Each row of a before or after table is a point. One or more steps were done to the points. Then noise was added and the rows were shuffled. The steps act on columns, c1 being the first. Name the steps. A step turns or swaps two columns, mirrors them in a line or flattens them onto one, adds a multiple of one to another, or multiplies or shifts one. Angles are multiples of 10 degrees, from the lower column toward the higher: turns from -170 to 170, lines from 10 to 170 but not 90. Use the fewest steps. Two steps may share a column if one is a turn and the other turns, adds or multiplies; they go together, in the order done. Otherwise the lowest column goes first.

Before (11 x 2):
[[ 14 -17]
 [-36  15]
 [ 22  -4]
 [ 14  43]
 [ -9  46]
 [-11 -13]
 [-17  16]
 [-25  42]
 [ -7  48]
 [-10  18]
 [-29  54]]
After (11 x 2):
[[ 21  -5]
 [ 34  18]
 [ 40 -23]
 [ 24   4]
 [ -3  16]
 [ 23 -39]
 [-16 -15]
 [-22  -1]
 [ 48  -7]
 [ 60 -12]
 [ 41 -26]]
Steps: turn c1 and c2 by -130 degrees

Before (14 x 4):
[[-12  -6 -11   3]
 [ 11  -1  17  13]
 [-11 -10   4   3]
 [ -9  -5  -5  24]
 [ 21   7 -20  22]
 [  3  17 -13  -4]
 [ -8   8  18  18]
 [  0 -14   8   1]
 [ 11 -13  17  29]
 [  0 -18  15  27]
 [ -2  14   8   0]
 [ -8  -4  20  16]
 [ 17 -19  13  23]
 [ 22  -3 -20  30]]
After (14 x 4):
[[ -7  -9 -14  -2]
 [  2  14 -16  30]
 [ 32  23  -2  46]
 [-13 -22   3  -7]
 [ 15  21  -5  52]
 [ -4  10   0   7]
 [ -5   0 -21  35]
 [ 26  21  -8  58]
 [-11  -1  13   7]
 [ -9   1   7  50]
 [ 16  -8  17  59]
 [ 11  15   1   3]
 [ 18   8 -16  24]
 [  9 -16  13  44]]
Steps: turn c2 and c3 by -150 degrees; add 0.7 times c2 to c1; multiply c4 by 2

Before (13 x 8):
[[ 23  37   5 -21  -6 -10  28  15]
 [ -2 -23  -6  -1 -27  -4  -4  -4]
 [  3  -5  -1  21 -42  -6  -8   5]
 [  6   0  10 -24  11  -6  25  21]
 [  6  15   8   8  -5  -4  -8  25]
 [ -2  18  -4   2  -1   7   9   5]
 [ 16  21   2 -11  16   0  13  -9]
 [-56  12 -20  -7 -37 -17  -5   9]
 [ 22   8   9  -5   7 -16  -3   5]
 [-28   2 -47  -5 -23 -16  20  23]
 [-16  -7   3  12 -21 -22   7   4]
 [-34 -19 -25   9 -42   3  32  12]
 [  9 -16   8   1 -33   6 -17   8]]
After (13 x 8):
[[-21 -15 -15  -4  13  12  -2 -10]
 [-20 -18  -5   5  27  23 -18   2]
 [  6  36 -34  -4  33 -48  19 -25]
 [ -4  26  26 -21  15 -36  25  24]
 [ -1  23 -10  -8  30 -40  -2 -58]
 [-27  -6  -4  21  32  -5  -7  -7]
 [  0   2   9  -8  -2 -17  -2  23]
 [ -2  18  15  -9 -18 -17  13  19]
 [  4  14   7   2   3  -9   6  -3]
 [ 17  -7  10 -26  11   3  26  13]
 [ -5  -6  -4  14  16 -17   7 -16]
 [-10   1 -31  12  39   2  32 -41]
 [ 10   7  17   5  21 -11  -9   8]]
Steps: turn c5 and c8 by -130 degrees; turn c1 and c8 by 110 degrees; turn c2 and c3 by 40 degrees; add -1 times c2 to c6

Before (11 x 11):
[[ -1   1   5  -1  11  -5  13 -28 -16 -37  -7]
 [ 23  -1  27 -21   2 -10  10 -14  -4 -22 -26]
 [-11  29 -32  -5   6   3   3   4  12 -10 -17]
 [-15  13  -6  -9  13  11   5 -24 -14   7 -20]
 [ -2  -9  19  -7   8 -11  31   8 -18 -16 -12]
 [-33   1   7 -23   7   6   4 -18   4 -25 -26]
 [-10 -14 -18  -7  -2  12  22 -23   3 -13 -27]
 [ -1 -21  13 -24  -2 -29  11 -21 -11 -14  -1]
 [  4  47  17   7 -43  44 -21  12  19 -11  12]
 [-22   6 -24  16   1   1 -13  -4  -6  -8 -38]
 [  7  32  27  21 -12  30 -17   9  42  -2  13]]
After (11 x 11):
[[-33 -24  -2 -23  15 -30   7 -20  15   2 -11]
 [-45   2 -10  -8   6  15  25 -23   5  27 -12]
 [ 22  25  16   9 -49  46 -11  11 -27 -12 -11]
 [-41  -4   2   0  14  -5   6 -27  17   7 -37]
 [  2 -17  11 -23  14  -8   8 -13  10  27 -23]
 [ 20   7  16  20 -26  27  -2  11 -45 -13  -3]
 [ -5  41  -3  -6  10   4   7   7 -10  17 -11]
 [ 11 -20   5  -7  13 -11  23   9  27  13 -14]
 [-58  -5   2 -22  24   8   4 -16  -3  27 -24]
 [-50  11   4  -8  19  10   0 -22  17  19   8]
 [-29  21  -8  16 -10   1 -14  -6   0  39  -9]]
Steps: add 1.5 times c8 to c1; turn c2 and c3 by 40 degrees; multiply c3 by 0.4; add -0.7 times c4 to c5; mirror c7 and c9 in the line at 10 degrees; turn c10 and c11 by 90 degrees
